Each wall is flat, endless, passes through zero and stands at right angles to its row. A trip goes straight from one point to another. List the walls that it crosses, first one first.
(in the rows, 128 means zero)

Walls:
(1): [137 143 214]
(2): [112  88  95]
(3): [ 87 157  96]
(4): [158 127 105]
(5): [ 68 135 159]
(6): [162 130  48]
(7): [168  93 139]
Trips:
[106  84 153] to [176 139 116] -> 5, 4, 6, 2, 1
[146 133  90] to [178 141 111] -> 3, 2

Walls:
(1): [161 135 153 144 163 143  85 168 102 183 132]
(2): [136 164 144 129 128 155 148 166 100  36 143]
(3): [175 116 125 188 191 133  81 116 117 117 117]
(4): [199  90 115 110  64 132 100 159 110 112  62]
(5): [149  55  92 152 170 158 100 123  69 206 178]
(6): [166 162  94 130 137 127 183 136 135 145 142]
(7): [150 129 151 181 114 140 156 117 145 120 140]
(8): [172  75 114 164 165 131 136 231  78 191 131]
Trips:
[162 198 156 120 130 127  99 170 135 130 157] to [113  93 155 134 125 133  65 129 176 153 118] -> 7, 6, 4, 2, 5, 8
[144 142 223  67 183  50 168  87 156  80 150] to [120 101  82  59 129 111 151 115  94 209  65] -> 7, 6, 2, 4, 5, 8, 1
[103 138 125  76 105 107 103 183  99 172 111] to [137  88 133  88 113 112  73 109 113 122  85] -> 8, 3
[134 180 148 161  23 172 103 106  87   7 124] to [189 186 105 168 150 152 142 116 114 136  84] -> 3, 6, 1, 8

Walls:
(1): [172 198 161 104  81 118 159  77 125 139  88  97 131 129 117 135 111 144
  55 145  77  75 162  86]
(2): [153 168 124 141  95 133 148 155 102  94 189 139 115 164 112   7  96 152
  61 125  77 108 151 186]
(3): [129 185  70 131 169 110  99 107  94  73 163 100 126 133 157 149 138 108
 167  88 139 134 127 108]
(4): [142 134 173 139 169 143  96 142 202  85 146 144 118 130 132 122  78  83
  75 100  57  95 116 175]
(5): [112  75 185 137 133 105 210 117 142  90  83 175 169 133 141  69 175 109
 103 124 110 111 134 145]
Trips:
[126 136 187 138 180 124 142 125  50 204  99 114  97 135 167  74 135 129
  79 107 136 138 132 146] to [140 157  96 157 118 122 112 124 116 146 128 158 125 111 108 142  93 140
  98  95 126 118 131 121] -> 5, 4, 3
[122 134 153  91 170 115  94 173 163  80  87 186 118  64 173 171 145 103
 147 158 200  70 117 153] to [126  70 103 114 107 196 105 119 128 122  88 105 182 188 144 133 111 152
 131 135 123 124  87  76] -> 3, 4, 5
[104 128 107 157 164 154 132 124 102 121 137 122  93 119 187 170 104 122
 146  50 115 110 163 110] to [140 173 163 171  56 134  79  45  81  85  90 139 108  70 185 110  90 133
  76 103  96 197 155 116] -> 1, 2
[195 130 168 118  94 156 166 128 178 188 163  97  28 136  82 180 132 120
 160 159 147  98 124 186] to [173 130  82 161 189 144 115  93 105 127  96 122 131  92 178  62 178  92
 131 130 162 139 111  89] -> 4, 1, 3, 5
[191 104 147 177 115 121 111 104 142 155 130 143 162 119 180 179 197 183
 118 130  77 117 172  98] to [139 191 104  95  97 128 128  89 157 149 200 157 130 126 117 161 130 126
 176 117 184 142 131 111] -> 5, 3, 1
[ 93 143 111 108 129 180 133 123 150  41 187 166 161 109  63 146 173  81
  91 116 195  47 138 140] to [153 111 108 127 147 124 165 114 195 104 167 130  84 129 136 176 193 164
 125 125 109 113 135 119] -> 2, 1
[164 152 147 131 186 116 116  74 116 164 164 126 123  70 156 116  89 114
 147  58  62 122  88 143] to [144  88 191  59 128 107 157 144 161 119 190 133 129 135 119 168 111 157
  97 140 143 104 142 123] -> 3, 5

Walls:
(1): [174 176 133 191 142 147 188 139 118 139 129 129 158 123  74 168 164 149
  30  87 165  86 164 121 187  69 128 171 190 162 180 170 122 110 152 104
  80 154  95 146 179 140 130 101 112 178  75 150]
(2): [ 78 136  98 147 226  97  95 105 117 142 145 135 178 172 134 178 160  37
 104 111 142 162  91 166 137  97 170 117  90 183 189  91  72 130  82 123
 117 110 220 210 144 134 174 109 164  61 156 172]
(3): [130 164 145 139  80 108 190 151  55  86 165 167 122  78 152 101  92 195
 142 180  50 103 143  63 148  81 143 106 144  72 200 114  51 101  76 102
  84  67 141 142 158 119 152 103 127  76  83  87]
(4): [134  91 172 159 133 105 135 173 127 126 137 148 167  78  83 108 155 170
 115 124 121 208 117 110 134  76 163 141 135 134  89 125 132 134 154 131
 194  81  68 157 160 121 105  62 121  70 165 106]
(5): [147 145 153 103 108  66 169  56 124  84 157 139 112  92  64 162 114 219
 117 133 101 125 110 122  28 156  77  84 111 147 112  81 107 154 113 102
 177 154 142 115  88 127 149 148 151  98  74  78]
Trips:
[108 217 155 172 131 106 154  99 129 146 122 162 159 130 133 180 141 109
 133 125 146 176 149 165 175 113  44 114 134 199 183 114  84 205 121 130
 135 118 163 105 118 164 141 105 132 185 122 171] to [165  28 119  98 199 183 128 124 119  72 106  65 122 133 153 126 144  90
 121  63 164 141 151  92  87 151 170  93 163 178 173 147  71 130 158 116
 106 156 140  52 193 116 152 165 116  74  92 117] -> 5
[141 109 116 122  75 198 140 190 126 150 138 128  98 124 150 176  65  72
 140  85 137 153 160 129 148 173 170 118 105  84 113 104 113 140 203 184
 114 161 103 201 174 182 135 122 148 159 168 142] to [ 92 115 151 162 194 137 162 156  95  97 150 110 127 110  99 168 186 110
 178 109 182 188 135 115 132 119 136 157  93 129 129 163 188 105 182 111
  87 164  93  92 218 175 195 112 175 107 105 186] -> 1, 4, 2
[106 108 184 173 137 144 100 128 170  85 104 123 107 213 113 141 143 154
 136 146 109 144 125 148 157 125 139 121  82 208 142 108 163 152 104 101
 156 124 168 105 105 234 118 155  67  86 145 112] to [ 91 108 162 141 103 125 116  83 121 115  86  92 126  71 157 121 194 165
  74 134 100 118 142 179  96 174  76 150 169 144 192 121 130 134 122 141
 185  95 134 100 129 137 154 120  99  83  96 127] -> 3, 2, 1
[104  94  92 164  87 167 150 124 143  90 141 130  71 138  97 144 136 114
 184  84  89  82  94 170  95 105 157 146  94 143 140 147  98 156 105 226
 119 108 124 133 106 149 130 156 108 130 201 165] to [166 151 112 106 114  99  85 146 124  92 122 157 180 135 115  48 120 149
 123 156  79 155 186 165 169 175  56  98 126 174 131 138 110 137 126 137
 104 105 149  77  75 156  86 130 155  89 187 117] -> 2, 5, 3, 4
[152 165  83 190 127 160  72 130 109 107 118 147 105  97 118 170 152 130
  89 127 116 134 161  83 110 138 169 139 100 144 108  99 148 183 152 153
 100 131 124  93 162 188  92 126  86  82 189  64] to [ 69  80  84 172 198  66  78 106 187 158 154 137 111  57  66  85 202 131
 113 174 113 173  51 167 181 117  97 100  86 172 195 156  52 164 123 101
 121 156 168 138 148 171 109  76 150 113 110 163] -> 2, 5
[ 87 115 162 128 143 171 207  92 124  99 145 120 141 170 153 100 147 170
 100 192 112  59 122 110 167 151 130 165 193  88 175  59 153 127 125 171
  68 113 100  95  29 150  68 107 144 121 113 145] to [163 107 122 191 112  55 162  94 142 105 150 134  58 181 178 218  78  98
 154  81 177 123 152 186  73 114 157  79 136 155 117 157 102 131 173  92
   7 130 196 128 182 119 163 107 167 169  56 103] -> 5, 2
[199 117 112 147 137 206 127  95 138 141 143 136  72 121 104 112 153 155
 121 113 111 117  50 120 117 166 144 181 143 112 162 133 145 141 132 111
  53 116  63 150 134 105 131 105 117 144 132 125] to [165 142 100  99 113 102 112 109 182 113 103 116  74 112 121 181 131  94
 180  83 239 150 166 160 118 125  90 109 138  89  34  82 120  98 155 121
 162  80 155  99 118 179 146  62 156 195 112 154] -> 3, 5, 1
[148 157 130 161 151 143 180 101  79  97  87 139 167 140  79 110 169  92
 110  87  97 157  86 100 111 142  96  86 126 104  94 100 131 174 168 130
  93 111 128 118 103 153  95 116 139  98 164 117] to [167 100 174 126 118 107 165  88  63  70 132  46 108  81 167  51 187 130
 144 201 178 193  92 111 121 114  97  73  71  86 119 195  98 127 121 159
  54 154 108 158 156 130 142  89 122  58 159 144] -> 1, 3, 2

Walls:
(1): [164  67 121 117  96 126 144 160  84 164 120  92  71 112 140  99 176  76
 112 117 144 156 205  98 111 123  97 159 158  88 133 142 176  95 162 143
 134 171 168 166 111 125 183 161 181 169 113 118]
(2): [180 121  98  94  99 182 128 114 105 127 131 120  78 128 113 207 151 151
 125 124 121 154  90  71  56  37 124 119 127 164  96 180 123 164 134 157
 123 174 159  53 144  85 159 123 136 153 164 160]
(3): [148 158 147  69 120  65 162 193 124 143  45 157 137 142 102  89 168 141
 159 110  83 132  74  66  99  87 121 196 127 131 159 132 189 112 119 134
 131  90  82 157 160  41  91 121 206  95  84 106]
(4): [162 137 117 124 142 144 113 109 129 138 115 119 132 173 161 113  95 145
  82 209 103 153 111 138 184 103 126 118 150 155 159 146  94 158 153 171
 154 173  67 146 143 132 138 107 164 201 103 142]
(5): [154  90 220 140 115 155 114  93 125 100 106 159 130  76 173 147 164 147
 103 185  88 158 103 178 139 124  99 131 130  87 112 196  63 189 107 141
 123 110  65   9 128 110 150 112 171 103 160 170]
(6): [135 133 147 120  86 128 153  87 115 188 114 175 175 160  87 137  99  65
 134  99 109  83  86 137 146 125  94 128 112  85 110 144 147 120 123 122
  87 103 144 132 139 162 165 142 118 113 144 136]
(7): [109 118 133  80 109  76  79 110 151 134 161 142 163 126 140 127 202 153
 185 151 189 121 159 157 114  94  80 154 127 113 106 120 183 163 134  47
 100  63  78 129 118 116 127 119  95 155 121  93]
(8): [148 143  94 102  69 113 134 116 136  60 204 151  81 160 146 102  68  96
 151 208 125 127  59  93 134 129 186 116 127  84 148 108 142  91 106 184
  71 166 133 110 116 131  44 182 178  71 109  70]
(9): [127  91  90 135 137 126 118  83 129 167 140  99 171  18 118 125 110 154
 118 153 114 161  56 105 196 130 140 190 153 108  70  83  87 103  42 111
 121 161 142 162 119  77 132  95 147  95  79 187]
Trips:
[110 133  79 141 142 147 181 130 124 121 113 140 130 146  93 134 206  35
 142 106 152 109  72 131  85  91  66 106 116 140 153  89 112 132 147  89
  96  72 166 113  96 144 104  41 131 107 130 117] to [160 211  88 111 106  68 100 122 144  98 106 133 170 127 150 160 137 121
 226  99 162 124 164 127  67  82 164 164 127 129  22  79 129  81 172 118
 164 139 131 132 166 133 173 138 170 145 140  83] -> 1, 6
[195  91 130 123 159 134 135 134 106 131 182 127 124 158  65  70 121 138
 161 150 150 147  83 163 102 127 116 124 130 104 146 111 144 173  83 114
 143  71 109  78 110 112 180 179 120 127 108 159] to [177 179  92 119 109 157 191 132 120 107 136  86  98 122  96  68 132  93
 115 141 219  65  94 134 175 228 150  66 154 144 116 136 130 180  86  85
 171 134  88 152  96 137 132  76 145 152 171 140] -> 3, 4, 2, 5, 7, 6

Walls:
(1): [128 122 151  94 145 156 111 159 208 125  31  94 116 115 111 120 106  80
 140  96 126  70 129 159  41  69 140 179  57 164 120 115 161 113 126  60
 123 134  80 188 110  77 143 136 115  73 134 116]
(2): [208 187 185  93 146 110 179 111 155 188 173 159 110 149  78 128 160 163
 118 152 176  74 124  84 155 100 122 102 137 127 189 144  73  80 150 132
 100 108 160 121 128  62 160 157  55 120 168 140]
(3): [158 111 115 171  97 136  85 103 156 109 210  74 185 118 154 107 119 124
 121 189 158 196 197 106  80 130 127 108 196 140  83  60 159 125  98 142
 128 137  90  52 122 141  99  82 100 108 144 110]
(4): [156 106 147 121 119 185 201 142 152 103 131 100 150 132 105 148 162 112
 154 194 170  87  88 177 130 123 169 124 170 137 108 154 114 166 141  90
 100 115 192 112 114 158 151 142 115 108 138 125]
(5): [181 115 132 122 158  63 118 114 150 140 163 104 157 153 103 185 146 119
 143 137 156 145  36  83 166  46  80 197  90  92 124 130  99 164 130 158
 140 113 185 116 124  87 138 105 117 135 136 115]
(6): [ 27 142 116 109  80 110  83  86 124 169 111 108 147  97  96 125 124 100
 135 106 129 129  94  74 101 179  43 179 180  91 154 111  46 107 203 163
 138 111 139 129 176 157  86 131  99 107 129 149]
Trips:
[119  57 155 130 174  78  96 107 119 138 161  60 158 131 117 131 143 101
 108 176  98  83 210 153 160 101 143  96  94 120 128 102 105 119 103  98
  91  66 115 169 123 125  82 126 176  39 154  77] to [177 123 143 112  80  87 117 136 120 107 101 124  89 175  96  81  76  95
 180 165 108 177 141 152 114  95 191 160 136 125 175 182  89 123  90 141
 181 206 146 185 158 112  85 133 173 113 114 128] -> 4, 3
[148 103 126 122 176 142 144 131 129 115 134 171 145  70 110 162 169 170
 102  63 157 134 167 120  90 160 118 116 156  70  50 179  89  81 129 121
 168 132 127 117 179 180 146 172 156 159 108 183] to [155 137 128 153 173 122  94 148 127 121  97 143 141  92 121 107 113  98
 103  85 117 124 106 147 104 130 164  99 128 172  38 151 123 119 110 111
  71 121  92  82 164  37  65 159 163 120  71  82] -> 6, 1, 3
[170 156 105 192 183 144  73 200 112 160  93 131  95 121 105 103 155 131
 167  99 153 158  62 157 146 104 117 121 177  88 138 123 128 194  93 109
 135 172 153 146 124 140 125 126 140  50  74 119] to [152  75 154 158 137 193 140 143 213 131 165 139  90 142 156 127 158 107
  83 131 112 107  71 109  97  75 128 130 107 123 109 100  90 103 111 131
 115  79  97 167 171 195 148 109 138 110 115 127] -> 2, 3
[163 111 176  99 140 126 153 111 117 102 149 101 189 143 172 145 180 113
 147 113  69 118  87  91 140 148 113  94 102 169 121 130 105 122 145  97
 133 157 128 163 174 119 118 136  83  51 141  95] to [154 108 131 126 123 137  93 140 126 151  58 145 102 138 144 130 120 120
 108 117  89 158 170 213  75 149 111 105 138 121 172 126 152 157 111 117
  78 137  81 145 116 171 121 106 151  77 157  74] -> 6, 5, 2, 3, 4
[101 101  65 149 120  90 127 141 128  78  67 104  86 124 161  85 154 174
 112  55 117 146  70 142 141 204 164 132 142 114 179 130 139 142 135 126
 114 219  34 153 139  95 130 102 104 126 140 150] to [156 114 138 161  71  58 134 166  39  97 127 149 132 120 207  92  73 163
 103 131 130 141  82 213 197 176 186 111 121 161 136  85  78 149 214 192
 164 143 119  11 182 104 169 119  92 170 182 146] -> 1, 6, 3

Walls:
(1): [155 189 153 138  83 197  60 151  88 181  88 110 113  67 145  77 171  99
 121 110 187 140 133 118 135 125 168 116 110  99  95 154 123 203  90 144
 104 125 128 143 140 220 101  94 141  77 144 163]
(2): [160 116 121 145 119 136 187 118 128 154 153 163 119 127 137 144 139 126
 120 126 186 104 125  71  97 114 161  73  86  50 119 113 127 117 140 137
  80 116 141 110 129 109  99 184  94 142 112 187]
(3): [ 77  86 149 113  77 203 147 179 147  97 103 149 186  89 181 116 120 117
 165 128 155 133 151 116  78 133 127 143 120 116 135  99 106 106  85 166
  86  93 196 107  97 197 141 112 135 164  93 229]
(4): [131 169  58 144 108 124 156 134  76 124  97  86 123 185 212 128 106 203
  77 143 150 126 126 142 156  94  90 116 191 113 163  96 128 133 180 135
 123 142 128 161 157 100 144 136 119  83 209 150]
(5): [214 108 144 171  75 131 177 165  69 130 147 107 173 145 145  55 183 158
  97 132 156 204 167 123 184  56  69 160 152 100 141  53 120  99 141  96
 165 145 132 104 137  77  78  58 152 138 112 123]
(6): [156 113 178  40 178 102 171 134  80 131  24 101 108 122 132 156 115 163
 112 117  96 134 149 129  93  62 178 152 101 125  67  60 115 142 133 173
 117 165 120 120 102  73 102 124  82  83 115 101]
(7): [130  92 105 120 207 155 135 161  73 121 210 129  92 135 128 125 146  83
 138 104  89 183 120  89 184 117 149 187 186 177  54 161 175  97  85 119
 158 109 117 158 145  56 152  91  82 142 168 146]
(8): [ 92  74 129 143 180 110 184 169  92 206 135 177 106  74  94 125 140 178
 101 182 138  64  59 122  81 160  90 114  92 110 192 160 135 121 152 164
 171  66  70 113 103 100 132 167 117  78 109 130]
(9): [130 140  87 111 119 159 155  80 141 109 119 141 120  92 141 103  68 114
 135 142 178 168 208 135 125 125  89 130 128 134 158 135 160 112 101 108
 129 132 103 138 118 143 202 133 203 105 108 184]
(10): [191  75  64 148  69 178 151  89  47 112 174 135 139 146 153 158 195 140
 108   9 131 108  38  77 113 177 191 118 117 147 196 117 200 139 134  91
 139  71 164 197 134  68 131 130 118 129 112 130]
Trips:
[118 164 101 101 137 122 145 144 113  88 160  57 156 124 169 151  97  83
 133 134  97 128 130  86 100 100 136  30 119 172  88 195 156  91 136 116
 110 104 134 158 157 123 119 104 105 131 160 118] to [116 122 167 100 205 131 121 117 156 179 230 158 102 122 106 132 146 117
 130  99  87 227  70 122  76 117 100 143  90 179 131  75 128 107  87 129
 111 133 135 124  83 167 118 192 138 138  90 159] -> 4, 3, 8, 10
[ 80 158 170  87  79 141 131 154 196 216 105  89 134 167 161  68 146 156
 102 112 135 132  92  47 132 140 142 123 157  96 131 106  95 183 139 117
 138 185 123  61 102 105 128 103 148 151 110  72] to [156 147 141 101  95 163  41 155 102 105  30 147 128  90 139  58 129 186
  88 122  87 134  29 110 122 177 164 163 110  80 156 106  98  68 172 118
  88 137 131 154 118 157 150 101  94  86 142 179] -> 3, 8, 10, 5
